Every row gives one point. To make a cloud, some directions were put in groups of two or more. Within a group, all points are equally far from the middle, so they leave a hole (a ring in 2 directions, a hollow ball in 3). The other directions are filled evenly. Then the cloud was stretched, turned, moved and blurred a little. How many holes are there, and how many directions does each take, smallest first?
In the rows, 128 means zero.

Cloud:
[[120  78]
 [129  58]
 [101 145]
 [166  66]
 [ 92 108]
 [121  49]
 [ 92 186]
 [ 96 155]
 [ 91  94]
 [ 74 147]
 [113  66]
 [112 106]
 [ 98 123]]
Holes: 0

Cloud, 14 rows:
[[146  72]
 [ 90 134]
 [ 86  78]
 [127  57]
 [ 83 117]
 [ 88 130]
 [148  75]
 [148  75]
 [ 88 131]
 [140  65]
 [ 81  99]
 [120  55]
 [145  70]
 [145 144]]
Holes: 1 (2)

Cloud:
[[150 164]
 [ 61 113]
 [158  95]
 [ 70 154]
 [ 80  84]
 [166 109]
 [165 138]
 [150 163]
 [ 61 120]
 [ 83 167]
 [ 85 170]
 [ 60 118]
 [141 169]
 [140  78]]
Holes: 1 (2)

Cloud:
[[ 55  98 152]
 [126 112 205]
 [ 98  76 164]
 [ 69  93 167]
 [123 111 206]
 [ 66 160  88]
 [134 128  86]
 [116  77 181]
 [121  68 105]
 [137 131  90]
 [126 149 105]
 [ 86 176 183]
 [ 73 128  82]
 [151 149 134]
 [ 82 185 138]
 [ 80 164  97]
 [ 62 109  97]
 [119  63 139]
 [ 92  77 123]
 [ 64 148  83]
 [128 145  98]]
Holes: 1 (2)

Cloud (21 x 3):
[[142  90 180]
 [129  72 118]
 [129 103 130]
 [158  52 125]
 [ 82 201 132]
 [161 151 116]
 [136 144 201]
 [159 166 164]
 [193 179  89]
 [112 114 110]
 [ 83 107 146]
 [171 170 159]
 [140 189 189]
 [154 151  98]
 [ 76  94 149]
 [ 90 117 166]
 [226  75 134]
 [216 100 169]
 [151 164 180]
 [108 132 157]
 [149 109 126]]
Holes: 0

Cloud, 29 rows:
[[165 106 144 198]
 [117 123  84 156]
 [180  51 137 141]
 [104 105 201 157]
 [182  49 130 178]
 [157 127 116 160]
 [176  76 124 115]
 [ 91 197 171 180]
 [ 57 205 154 162]
 [113 160 202 108]
 [130 124  77 149]
 [ 89 169 117 144]
 [179 106 166 134]
 [132 141  93 163]
 [148  99 170 127]
 [146 166 160 146]
 [116 142 199 112]
 [150 132 135 191]
 [132 122  72 167]
 [120 120 197 197]
 [118 125 200 112]
 [ 90 104 183 123]
 [153 144 169 187]
 [176 115 201 153]
 [190 139 177 159]
 [147 135 173 200]
 [102 119 178 202]
 [162 124 166  88]
 [167 157  95 147]]
Holes: 0

Cloud (27 x 4):
[[ 89 100 170  86]
 [ 59  42 112 140]
 [141 115 167 182]
 [140 150 147 173]
 [196 146 181 103]
 [ 87 123 194 132]
 [130  87 209 100]
 [185 114 113 106]
 [ 56 110 135 108]
 [134  79  85 111]
 [196 115 165 121]
 [100  75 163  77]
 [132 161 183 155]
 [163 109 114 146]
 [ 83 110  73 138]
 [153  94  91 119]
 [ 85  25 141 114]
 [133 135 166 180]
 [ 94 152  79  98]
 [125 140  87 151]
 [ 62  67 184 172]
 [180 144 196 105]
 [140 186  94 120]
 [ 89 149  79 101]
 [ 97  86 171  80]
 [161 109 113 148]
 [200 146 130  90]]
Holes: 2 (2, 2)

Cloud:
[[100 100 139 159]
 [ 85 146 108 159]
 [137  79  75 120]
 [145 196 106 191]
 [104 130 176  85]
 [ 92 122 140 157]
 [142 173  94  82]
 [151  87 192 113]
 [109 204 108 176]
 [103 137 148  62]
 [108 162  94  66]
 [110 185 166 137]
 [105 171  57  96]
 [150 125 116 185]
 [116  52  96  72]
 [152 152  99 187]
 [143  73 186  88]
 [ 79 112  66 115]
 [ 98 126 121  53]
 [137  84 194 121]
 [ 95  74 103  55]
 [ 96 139 162 146]
 [122  90 180 146]
 [150 168 103  82]
 [ 92  70  75 101]
 [165 153 138  88]
 [132 185  55 153]
 [168 179 173 146]]
Holes: 2 (2, 2)

Cloud (56 x 6):
[[179 146 186 190 100  79]
 [166 200  83 177  79 158]
 [ 89 193 135 139  66 138]
 [ 95  79 152 118 156  62]
 [156 152  43 135 152 152]
 [ 93 191 155 141 142  89]
 [153 171  79 120 103 111]
 [106 134  74 121 209 110]
 [139 176 176 180 126 149]
 [138 195 169 123  97 175]
 [ 64 120 144 138 127 130]
 [140 103 162 118  77  79]
 [121 142 198 112  74 133]
 [126 193 110  87 175 151]
 [139 217 132  83 104 159]
 [157  58  93 122 182  69]
 [151  92  82  93 143 157]
 [120 150  76  88 187  94]
 [ 65 159 131  96 108 127]
 [123 186 101 195  78 171]
 [152  87  61 108 163 137]
 [146 197 144  74 125 114]
 [145 200  94  83 155 163]
 [ 68 158 129 165 156 123]
 [165 178 111 158 135  73]
 [190 158 135 169 120 163]
 [ 98 221 131 113 103 170]
 [159 199 133 131 114 185]
 [169 144 164 131  49 152]
 [172 143 139  57 157  97]
 [121 205 169 187 115 152]
 [154 216  88 123 107 184]
 [137 154  96 126  60 134]
 [205 150 149 207 118 105]
 [ 73 175 138 120 105 109]
 [101  68 142 127 183  76]
 [148 186 129 122 153 173]
 [122  88 119 110 140  56]
 [ 72 132 106  88 143 153]
 [103 187 138 123 130  84]
 [ 81 135  87  92 169 149]
 [139 181 148 124 149 168]
 [ 72 185 150 150 125 105]
 [121  94 100 189 153 126]
 [137 168 129 189 192 107]
 [ 73 166 103  92 132 162]
 [115 203  99  82 149 162]
 [ 83 115 127 127 156  68]
 [176 109 120  80 196 111]
 [189  73 110 172 128  93]
 [163 227 121 157  65 171]
 [ 65 184 125 121 142 147]
 [ 86 118 108 102 176  75]
 [128 132 207 161  85 111]
 [204  88 110 123 178  98]
 [181 147 149 145 164  57]]
Holes: 2 (2, 4)
